Each row is a point. The window is the flat piece filled in between its corners: a triangle in 3 columns, a solid with four corners in 4, and so on. A path goes straight from each point to the next, and from the last back to the first. After which points does the path pass through the window?
In the rows, zero is written as 128.

Window (3 x 3):
[[167  46 116]
 [166 136 148]
 [ 99 161 175]]
Path:
(1): [160 106 200]
(2): [123 112 195]
(3): [106 136 143]
(4): [123 194 126]
(5): [131 169 196]
(6): [141  66 150]
(7): [108 111  99]
(8): [135 162 124]
Through the window after points: 8

Window (6 x 6):
[[245  97 149 167 130 102]
 [131 105 111  76 128 111]
 [138 110 136 210 154  83]
 [186 208 102 151 109 133]
 [ 78 162 121 155  96  64]
 [175  55 102 107 104 128]]
Path:
(1): [148 129 193 173 123 131]
(2): [105 155 145 149  99 107]
(3): [134 129  94 136 110  77]
(4): [146 111  77  89 131  85]
(5): [126 109 142  94 121 127]
(6): [117 127 128 111  96 138]
(7): [152 121  58 112 147  59]
(8): [214 117  87 118 128  73]
(9): [163  98 168 178 113 136]
(10): [138 126 147 116  89 147]
(11): [142 133  49 144 128  87]
(12): [149 145  78 128 129  44]
(13): [123 124 151 149 105 114]
(14): [211 119 157 160 110 126]
(15): [227 128  87 159 152  72]
(16): [192 103  76 177 140  54]
Through the window after points: 2, 4, 8, 12, 14, 16

Window (8 x 8):
[[ 62 107 131 158 145 187 111 122]
 [156 195  97 203  92 142 194 132]
 [121 164 113  94  74  73 109 118]
 [ 89 158  97 110 189 136  87  99]
 [ 53 195 146 135 182 131 119 129]
 [195  87 144 220 151 130 108  60]
 [177 115 122 134 227  87 139  98]
 [159 187 168 141  72 160 113 122]]
Path:
(1): [130 144 123 198 135 151  85 186]
(2): [141 138 116 180 147 143  94 117]
(3): [142 155 134 144 138 128 149  75]
(4): [148 132 111 126 109 151 151  21]
(5): [150 133 135 166 124 101 100 118]
(6): [105 185 110 191 131 126  62 165]
(7): [ 89 128 144 123 173 148 121  91]
(8): [140 153 137 166 168 166 168  76]
Through the window after points: 2, 4

Window (11 x 11):
[[140 219 135 116  83 172  85 132 162 200 172]
 [142 205 112 185  93  82 101 125 160 161 188]
 [188  95  97 164  85 112 133 154 132 181  78]
 [115 219  97 176  63 176  86 144 114 102 135]
 [153  77 109 172  74 137 189  61 139 148 100]
 [ 46 196 111 170  98 149  66 154 163 192 147]
 [ 80 132  75  62 133 116 157 106  35  50  64]
 [ 97 157 142 133  34 118 139 162 115 147 144]
 [ 95 104  66  98 158 160 231 161  49  55 101]
 [167  28  92 153  96 132 148  97  53 139 141]
 [108  79 145 102 158 145 162 139  74  24  84]]
Path:
(1): [119 110  77 100  89 133 152 120  95  74 118]
(2): [140  83  78  98  74 111 109 148 150  67 148]
(3): [133 157 141 150 109 142 168 127  80 141 107]
(4): [ 86 152 146 187 149 141 185 119  28 115  89]
(5): [113 141  98 111  80 145 122 143 120 119 121]
(6): [117 140  82 124  95 152 118 156 128  81 131]
(7): [110 181 165 165 115 149 133 104  62 126  99]
(8): [142 146 150 173  97 102 141  93  81 156  93]
(9): [130 132  85 157  79 148 139 121 154 133 141]
(10): [115 109  96 140  75 119 127 122 123 119 138]
(11): [139 144 129 150 112 145 143 134  50 169 128]
(12): [ 81 192 164 150 106 131 158 131  48 142  96]
(13): [127 117  59 102 113 116 130 120 112  91 110]
(14): [106 125  89 108  82 130 146 140 118 114 132]
(15): [110 146 139 150  96 137 159 130  83 124 106]
(16): [131 177 143 140 141 132 187 122  35 127  74]
Through the window after points: 6, 8, 10, 12, 14

Window (12 x 12):
[[ 76 173 148  98 107 157 188 149 111 240  92  87]
 [113 164 229 154 130 112 151  41 145 118 113  85]
 [ 58 247  95  80 132 156 124 145 172 194 161 128]
 [ 87  75 135 158 136 134 112  76 100 185 107 147]
 [ 70 144 118 149 169 249 120 151 121 122 190 135]
 [138 192 152 171 174 132 151 134 149 147 130 152]
 [111 102 174 108  88  68 151 175 115 137  98 181]
 [ 88 216 155 114 107 210 154 120 165 158  53 104]
 [161 177 112 163  82 105 123 126 179 193 137 129]
 [ 82 121 117 105 202 170 110 238 119 146 148 109]
 [119 158  91 144 153 126 167 194 100  91 106 121]
 [ 84 148  64  74 166 188 196 102 180 151 144 136]]
Path:
(1): [ 48 164 160 150 123 133 145 137 184 161 108 118]
(2): [134 188 129  97 124 178 138 150  81 173 120 122]
(3): [132 193 137  87 144 157 125 125 105 152 115 119]
(4): [ 69 186 141 153 122 171 163 130 187 163 101 124]
(5): [ 81 178 154 167 128 136 141 129 182 128 153 124]
(6): [143 158 121 131 143 146 129 123 129 163 125 140]
(7): [105 186 136 101 134 153 120 126 129 153 130 122]
(8): [ 74 168 140 139 138 156 153 132 158 159 136 130]
(9): [ 68 128 127 149 135 162 153 152 143 170 134 117]
(10): [116 168 136 102 147 186 121 116  96 166 126 135]
(11): [118 152 143 104 133 157 148 106 131 139 119 133]
(12): [ 72 142 135 141 137 144 149 131 148 164 121 126]
Through the window after points: 3, 7, 9, 11

Window (14 x 14):
[[108  90  88 133 106 116 150 148 128 116 111 162 145 133]
 [119 180 117  93 164 104 137  99 107  94  77 105  93 171]
 [ 89 151 157 150 122 124 169 103 125 141  82 159  99 144]
 [ 15 132 188 180 131 190   7  23 135 135 116  66 217 109]
 [104 141 169 140 118 120  96 168 120 119 102 198 131 134]
 [ 76 142 112 165 129 121  98 135  69 153  87 157  76 107]
 [187  78 147 124 171 112 168 162 141 120 113 117 121 116]
 [ 75 127 133 137 183 130 153 167 115 115  83 132 140 131]
 [106 129 170 120 100 108 130 126  77 126  76 129 157 101]
 [111 117 143 163  94 164  86 141 106 172  74 107 190 161]
 [ 58 132 171 100 135 134 143 191 193  87 141  89  79 120]
 [138 111  87  87 152 133 163 163 185 181 108 159 152  74]
 [104 154 163 149 153  48 150 154 107 145 157 131 120 119]
 [138 160 136 133 114 153 166 153  67 121 125 166 127 134]]
Path:
(1): [120 172 150 179 126 123 133 160 134 106  97 110 130 111]
(2): [107  53 154  54 145 121 150 134 121 143 117 140 126 127]
(3): [109 137 169 103 147 124 147 136 110 147 105 141 118 142]
(4): [122 118 111 163 123 103 140 145 128  75 100 127 130  83]
(5): [ 98 126 142 162 121 129 131 141 130 114 105 134 150 108]
(6): [ 94 101 181  81 136 145 127 160  96 191 114 154 116 152]
(7): [ 90 116 166  87 108 133 133 122 113 144 129 136 127 138]
(8): [ 93 163 135 175 145 130 106 159 177  91 101  88 111 110]
(9): [135 161 127 173 135  95 154 157 138  92 103 124 153  91]
(10): [ 71 116 152 120 160 124 133 143 104 149 107 136 124 147]
(11): [ 77 104 148 113 158 128 116 147 114 146 124 138 113 151]
(12): [144 169 161 165  82 130 138 143 148  92  69 118 165  90]
Through the window after points: 1, 9, 11

Window (14 x 14):
[[139  98  88  66 134  97  84  78 120 122 140  97  71 116]
 [ 94 141 140  89 188  96 138 115  96 137 148  57 104 111]
 [152 123 102 108 174 177  87 135 149 192 143 105 145 201]
 [204 137 120  77 104 121 147 134 118 138 151 161 170 117]
 [160 110 106  92 145 137 117  78 144 130 171  69 136  80]
 [194 117 111 105 163 129  71 122 133  94 127 180 153 136]
 [125 124 136  46  96 118 101 144 177 116 216  87 166 136]
 [151 156  96 123 140 106  78 125 206 135  63 189 126 125]
 [ 78 112  96 108 172 116 173 121 112  98 166 158 132 132]
 [169 114 124 162  96  72 135 137 101 128 214  80 110 141]
 [ 97 171 115 139 124  98  93  87 109 126 113 170 145 160]
 [100 156 109 126 127 175 162 178  98  85  51 128 163 135]
 [154  61 115 125 122  49 193 133   7 113 125 159 248 100]
 [123  83 186  72 104 167 167 132 181  65 162 163 165 177]]
Path:
(1): [148 152 121 100 126  83 142 101 149 110 110 127 149 155]
(2): [155 108 104 105 149 166  76 165 144 159 137 184 128  77]
(3): [120 127 149 144 112 136  93 101 108 132 164 150 126  85]
(4): [154 120 102  74 150  83 129 112 145 122 152 110 147 170]
(5): [176 150  85  99 140  87 124 109 156  99 144 126 124 173]
(6): [133 111 139 116 130 136  84 135 125 132 134 159 159 105]
(7): [126  99 144 108 126 125 124 143  99 142 132 157 141 115]
(8): [159 134  99 114 146 125 132 117 133 109 119 131 155 147]
Through the window after points: 1, 5

Window (14 x 14):
[[200 133 100  92 152 103 142 105  96 136  75 209 116 130]
 [211 107  87 117  93  97 130 111 102  65 153  98  94  85]
 [118  42  83 148 137 140  40 116 159 160 139 194 236 206]
 [186 178 155 113 109 110 158 171 124 169 162 127 154 140]
 [ 84 113 208  16 141 112 163 108 146  90 118 123 152 142]
 [153  30 111 112 136 163  61 191  98 141 134 117 178 178]
 [131  78 134 116 157 131 174 120 106 148 176 198 153  99]
 [ 59 122 215 129  37 185 145 111  83 155  60 102 141 164]
 [223 139 101 149 249 146 173 123 165  88  85  94 165  81]
 [100 115 122  53 120 121 130 108 128 195 122 117 129 173]
 [167 147 213 150 168  59 179 146 110 244 105 168 111  57]
 [131 122 115 139 149 108 124 202 156 196 105 178 134 118]
 [ 69 167 121 181 157 142 105  75  62  98 109 129 197 143]
 [159 107 160 154 163 164  98 142 137 101 180  81  76 143]]
Path:
(1): [157 109 131 111 131 137 107 133 113 159 135 136 141 111]
(2): [132 149 157  73 160 156 102 114 110 138 109 146 175  97]
(3): [114  88 141 169 156 120 160 145 141 149 127 134 140 200]
(4): [123  83 118 133 147 100 147 138 124 144 133 129 152 188]
(5): [159 122 149  76 125 178  41 105 159 126 125 185 214  92]
(6): [113 139 119 107 105 199  83 116 140 166 148 157 166  47]
(7): [160  94 154 149 149  69 178 146  89 138  91 108 109 210]
(8): [134 100 126 134 149 118 218 134 142 115  95 137 149 208]
(9): [124 107 188  46 124 133  67 135 136 153 135 136 144  75]
(10): [156 117 157  71 107 169  94 113 113 164  86 140 146  87]
(11): [100 100 143 167 158 112 150 135 116 124 135 129 127 170]
(12): [153 100 132 139 122  66 176 134 145 109 136 114 113 188]
(13): [164 130 140 103 144 159 102 124  91 168 139 147 136  51]
(14): [150 124 137  90 152 143  90 101 106 158 117 176 158  70]
(15): [140  90 128 128 160 104 172 128 124 127  99 153 122 165]
(16): [136  70 121 134 145  58 190 159 121 105 112 130 128 182]
Through the window after points: 4, 12, 16

Window (14 x 14):
[[123 140  76 125 112 123  66 125 104 112 140  77 179 143]
 [116  78  24  99  69 126 193 122 221  81 128 181 195 152]
 [113  97 149  77  96 162 134  83 174 144  70 141 144 123]
 [168 142 108 178 187  67 131 172 124 195 115 106 103 131]
 [102 133  97 108 185 158  84  99 111 115 150 145  99 140]
 [162 143  57 103 114 142  84 100 208 133 141 101 130 136]
 [ 73 102 141 121 103 131 118 178  58 104 214 146  35  78]
 [154 121  82  97 130 216 121 161 115 113 173  97 126 134]
 [149  85  68 121 130 140  94 133 170  70 108  86 122 149]
 [ 94  95 141 124 157 120 104 175 192 161  95 151 143  80]
 [148 159 159  48 181 108  81 130 129 106 134 112 142 143]
 [249 190 233 215 208  82 115 121 141 165 139 167 200 140]
 [ 99  88 170 119 150 106 121 143 149 142 188 146 132 172]
 [131 106 137 122  71 170  64 172  92 184 100 233  61 127]]
Path:
(1): [147  77  65 100 119 124 155 119 195 112 140 156 162 136]
(2): [160 101 115  97 152 126 109 137 143 133 133 125 144 111]
(3): [137 147 128 113 141 143  95 135 138 104 131 121 124 160]
(4): [ 97 159 121 128 111  95 106 128 190 111 115 132 137 168]
(5): [172  62  89 115 156 143 110 127 138 154 130 137 136  85]
(6): [150  98 102 124 156 111 111 106 150 130 135 112 153 120]
(7): [122 159 130 124 135 140 144 174 192 116 110 117 134 154]
(8): [ 80 149  73 135  56 145 149 153 162  73 107 163 176 165]
Through the window after points: 2, 8

Window (14 x 14):
[[152 136 135 106 157  89 140 144 174 146 181 184 190 133]
 [132 126  98 134  79 159 131 129 117 105  87 167 146 136]
 [160  89  83 130 163  73 127 121 127 149  96 123 101 126]
 [100 139  81 142 161 128 141 102 128 117 122 114 159  79]
 [162 116 106 169 149  59 159 100 165  90 124 147 149 123]
 [ 81 129 108 170 176 108 157 141 108 118  74 170 103 107]
 [151 151 249 117 183 188 159 139 114 130  83 111  12  94]
 [143 169  76 130 132  99  93 132 146 108  51 156 175  82]
 [126 144 166 131 159 118  88  97  69  73 124 168 127  64]
 [180 204  48 146  74  89 152 119 141 191  82 178 123 123]
 [117 114 219 127  62 138 108 153 111 118  93 109  81  59]
 [175 121  99 168 143 122 123 118 134 151  92 174 154  61]
 [110 117 141 156 137 107 101  83 149 145 103 140 169 130]
 [106 162  46 192 168 135  97 139 161 119 128 160 128 131]]
Path:
(1): [148 151 124 163 161 100 131 154 125 117 134 144 141 130]
(2): [130 119 115 106 137 112 122 100 169 148 121 181 160  96]
(3): [125 132  82 113 104 135 130 106 144 125 106 198 112  92]
(4): [150 148 152 156 166 110 136 144 121 126 103 110 129 103]
(5): [169 171 117 184 144 113  91 167  91 146 103 115 142 120]
(6): [142 107  85 119 114 112 167  63 181 145  87 218 137  58]
(7): [108 112 120 108  99 111 122  72 196 111  63 174 133  64]
(8): [177 160 123 164 154  98 135 163 102 153 135 149 126 147]
(9): [152 155 154 207 140 141 138 145  87 130  77 121 188 107]
(10): [125 135 115 124 140 118 117 108 140 117 106 154  79  93]
(11): [128  88 137 102 104 139 122  92 141 137  81 163  48  76]
(12): [137 160 162 169 118 109 112 154 109 117 110 124 172  89]
(13): [148 152 166 162 145 108 122 144 110 175  83 131 151 124]
(14): [139 124 108 122 134 141 150 110 143  97 103 157  57  71]
(15): [115 129 111 116 138 122 146 119 201 120  99 144 134  74]
(16): [163 144 111 174 134  90 122 116  72 124 109 140 132 129]
Through the window after points: 1, 5, 11, 13, 15

Window (14 x 14):
[[108 127  99 168 193 139  66 124 105 109 146 131  93  64]
 [173 115  71  76 108 203  82  73 159 114 187 117  48 166]
 [ 41  78  98  51 115 104 113 158 108 109  98 174 125 117]
 [147 137 199 123 171 171 144 181 117  91 100 199 139 136]
 [150 111 154 168 144 167 110 236 104  91 130 189 159 181]
 [130 134 109 188 184 179  76 122  19 107 103  96 111 143]
 [132 121  87 129  87  81 155 132  44 155 145 139  42 203]
 [119  94 127 113  26 154 118  94 166 163 164 135 115 128]
 [198 141 168 126 112  92 114 162 124 136 131  98 129 143]
 [ 59 156  92 100 119 110 157 184 105 164 135 139 100 201]
 [103  87 206 188 175 126 153 191  52  73 135 123 156 173]
 [ 88 133 193 120 127  93  79 140 132 122 155 192 205 130]
 [183  70  70  93 179 184 209  96  82  63 133 146 155 110]
 [138 156 107 153 112  72 159  94 107  68 109 110 120 151]]
Path:
(1): [152 155 151 117  70 136 101 132  65  41 166 116 142 122]
(2): [123 162 106 126 120 156 121 152  71  85 151 122 114 165]
(3): [120  54 133 152 148  88 136 123 124 159 105 148 135 137]
(4): [122  84 125 111 128 133 129 139 118 123 108 162 132 160]
(5): [128 153 119 101 119 128 163 160  70  66 160 135 145 122]
(6): [130 151 107  86 129 153 128 192   7 107 154 128  81 116]
(7): [120  81 111 171 107  76 131  76 171 152 120 162  94 210]
(8): [145  61 122 164 195 123 149  98 119  98  85 147 178 185]
(9): [146 151 106 106 114 177 134 166  63  88 164 139 100 103]
(10): [126 160 150 128  81 131 113 196  81  93 161 135 129 121]
(11): [160 112 139 137 145 121 121 152 122 122 119 139 132 165]
(12): [116 100 122 123 152 121 112 119 122 118 119 135  93 147]
(13): [144 173 113 154 106 151 125 175  46 124 183 165 115 124]
(14): [133 133 132 103 100 154 135 134  61 101 202 179 103  87]
(15): [154 121 154 124 164 164 117 151 155 108  90 145 122 180]
(16): [128  90 129 149 168 118 136 137 138 136 109 160 127 154]
Through the window after points: 6, 8, 10, 12, 14

Window (14 x 14):
[[163 137 125 124 153  95  79 112 121 160  51 100 113 138]
 [141  90  74  83 104 144 114 150 135  72 176  91  87 126]
 [149 180 142 106 116 141 142 201  39 152  98 106 141 135]
 [120  87 112 138  78 130 155 154  84 189  71 156 176 127]
 [157 102  96  64 156 134 122 111 105 109 164 145 123 112]
 [160 151 123 122  77  80 157 170 131 155 109 168  28 126]
 [138 119 136 141 138 171 249 223 176 107 156 103 101  56]
 [134 151 105 111 141  92 180 130  98 152 155  98 171  81]
 [173  88 134 118 137 132 148 100 103  96 161  73 100  88]
 [181 169 122 123  86 166 125 133 126 143 144 136 124 108]
 [140 125 108  74  72  74 143  60 121  76 104 155  87 133]
 [121 119 168 133 143  80 118 113 136 141 128 129 138 111]
 [196  96 101 162 101 115 134 120 146  94 124 155 147 144]
 [105 149  59 118 137 106  99  75  67  76 128 140  90 132]]
Path:
(1): [151 107 156 116 109  77  99 148  96  89 105 101 107  76]
(2): [145 142  93 126 134 151 179 117 128 174 126 157 141 151]
(3): [163 118  99 114  93 127 200 113 144 142 132 140 124 182]
(4): [137 127 148 121 121 111  98 170 100 132 107 120 120  47]
(5): [157 137 108 128 114 110 129 138 119 116 109 124 111  82]
(6): [116 108 143  78 133 157 187 146 108 159 161 123 128 156]
(7): [154 131 128 104 128 158 147 137 105 127 145 126  91 159]
(8): [156 142 107 129  93 123 147 169 131 117 128 109 143  55]
Through the window after points: 7

Window (14 x 14):
[[128 190 137 234 124  87  99 134 135 150 121 151 123 178]
 [138  89 140 104 134 108 172  58 192  84 126 133 151  61]
 [ 71 129 193  43 224 142 102 105 103  73 140 116  58 118]
 [141 103 164 174 105 131 194 154 126 115 147 154 192 100]
 [181 131  89 205 126 155  95 128 144 182 170 139 167 152]
 [166 168 120 215  97 126 109 153 123 166 154 165  98  79]
 [ 33  58 137 141 206 165 161  52 100 115  26 104  90  69]
 [130  83 137 105 153  58  43 157  93 111 148 120  62 157]
 [195  77 154 131 108 165 199 100 170 102  92 124 112 119]
 [111 144  81 121 134 110  67 177 124 112 146 199  81 176]
 [156 176 120 154  65 113  51 144  98 192 116 165 145 160]
 [148 120 152 160 115 136 144 185 210 146 106 118 164  89]
 [100 124 112  54 213  89 161 122  91 111  98  93  74 114]
 [ 43 120 108 112 138 140 121 103  96  84 108  57  69 122]]
Path:
(1): [130  73 177 116 116 135 161 117 149 140 120 127 109 122]
(2): [108 155 155 164  92 129 127 130 174 193 131 135 118 117]
(3): [210  78  96 146 149 135 102 112  73  30 122 156 139 114]
(4): [158 132 128 151 128 114  99 127 123 117  91 151 144 117]
(5): [115 127 140 152 108 130 134 145 118 164 157 135 127 134]
(6): [ 55 107 111  86 136 107 125 142  81 172 136  94  48 144]
(7): [109 129 126 151 135 140 119 111 134  81 108 101 118 115]
(8): [207 206 161 170 146 122 115 141 130  47  90 128 129 137]
(9): [ 83  93 121 124 145 111 116 116 131 144 141 135 117 109]
(10): [139 122 141 139 101 130 180 156 164 187 145 122 147 153]
(11): [122 143 142 225 157 107  82 109  75  45 110 177 131  76]
(12): [189 160  68 162 155 157 153  89 147  43  82 118 117  94]
Through the window after points: 4, 6, 10, 12

Window (14 x 14):
[[ 90 137 181 107  94 173 140 119 100 117 211 156  79 160]
 [162 154 150 114 112 121 118 185 121 198 132 114  92 121]
 [138  58 109 197 155 155  31 159 124  59 188 137 195 120]
 [179 102 116 128 106 113 133  89  77 144 166 115 157 149]
 [180 172  99 142 106 114 223 143  86 130 131  93  42 154]
 [145 127 166 115  91  91 115  96 189 178 118 146  65 145]
 [121 176 132 108 149  56 232 202 106 130 155  41 137  99]
 [179 149 117  81 134 115  91 129  97  70 132  65 136 200]
 [ 78 117 138  98 122  82  43 107 127 180 108 167  89 140]
 [135   7 117 118 105 113  91 159 148 125 147 160 115 127]
 [165 181  69  75 126  78 147 160 124 112 163  99 148 130]
 [134 126 108 116 136 169 113 107 135 180  85 111 134  85]
 [140 127 177  98 157 131 107 109 114 151 128 190 103 116]
 [131 130 132 103 185 145 136 109 105 148 220 123 116 182]]
Path:
(1): [180 154 134  80 133 119  93 125  99 109 184  83  59 122]
(2): [129 125 107  65 123  71 105 138 141 118 165  76  84  68]
(3): [147 117 131 163 145 151 121 159  92 125 150 137 169 175]
(4): [122 107 128 104 126 115 138 160 170 170 137 177 125 170]
(5): [153 118 158 132 133 126 111 107  71 125 162  83  77 103]
(6): [161 137 132  97 136 116 130  98  81 107 177 108  37  96]
(7): [103 129 131 128 117 103 109 151 144 187  94 161 147 182]
(8): [113 141 115 119 152 118 153 146 125 138 126 135 139 163]
(9): [163 127 129 115 115 123 115 142  92 121 182 101 107 125]
(10): [158 134 125 106 128 112 111 140 109 137 144 101  99 124]
(11): [132 126 117 127 130  98 177 135 136 151 120 155 132 156]
(12): [117 144 137 118 121 130 146 132 116 150 139 141 126 143]
Through the window after points: 6
